Rows are points. The points of each table are mixes of a few directions, plus a little noise. Count the directions of each table, and those that both share. Where both have some left over, give the other angles between the two spaces (their principal angles), to ten degrees, smallest first.

First (4 x 2)
[[-11 -27]
 [ 24  59]
 [ 10  24]
 [-23 -55]]
Second (6 x 2)
[[ 27  68]
 [ 13  31]
 [ -7 -14]
 [  3  10]
 [-30 -74]
 [ -8 -17]]
Directions: first 1, second 1, shared 1

First (8 x 6)
[[ 12  -9  21 -20 -19 -18]
 [  0 -50  32  76  12  35]
 [ 27  97 -48 -33  -6 -61]
 [  2 -21  22 -34 -19  -9]
 [  8  47 -64 -32  28 -34]
 [  4  -7 -25   5  27  -4]
 [-19 -33  18   7  -2  31]
 [-35 -28  41  27 -18  60]]
Second (8 x 6)
[[-34  -5 -26 -24  18  30]
 [-25 -48  52 -19  -5 -16]
 [-12   0 -13 -31   1   3]
 [ 24  57 -66  46  15  38]
 [-36 -17  -4  44  29  43]
 [ 12 -10  20 -91 -32 -53]
 [ 58  43 -12  47 -16 -18]
 [ 11 -21  47  27 -11 -27]]
Directions: first 4, second 3, shared 2; angles 30

First (10 x 11)
[[  6   1  -1  -4  -2   1   2   4   0   0  -2]
 [-23   0   4  22   8  -6  -4 -19   1  -1  10]
 [ 92  -1 -12 -86 -34  22  17  74  -2   1 -37]
 [104  -1 -15 -96 -38  26  20  84  -4   2 -44]
 [-18   0   3  16   6  -4  -4 -15   0   0   7]
 [-32   0   5  28  11  -8  -6 -26   0  -2  13]
 [-97   0  14  90  36 -24 -18 -79   3  -2  41]
 [ 62   1 -10 -58 -23  16  12  50  -2   2 -27]
 [-89   0  12  81  33 -22 -16 -73   2  -1  36]
 [ -3   0   0   3   1  -1  -1  -4   2   0   2]]
Second (8 x 11)
[[ 11 -13 -64  11  47 -56  61  10 -12  68   3]
 [-25 -26 -50  48  11  19  -1  48 -29 -73 -57]
 [ 38  24  46  -5  -5 -41  -4 -40  29 -41 -15]
 [ 23  23  30  32 -20 -15  28 -13  61  90 -30]
 [-22 -29 -39 -35  29  21 -21  16  -6 -11  47]
 [ -7  12  11 -13 -33  52 -55 -20 -36 -37   3]
 [  6  13  67 -48  -6 -31  10 -21 -14 -25  49]
 [-25  -6  -1  10 -21  52 -18  20   6  29  -1]]
Directions: first 1, second 6, shared 0; angles 90
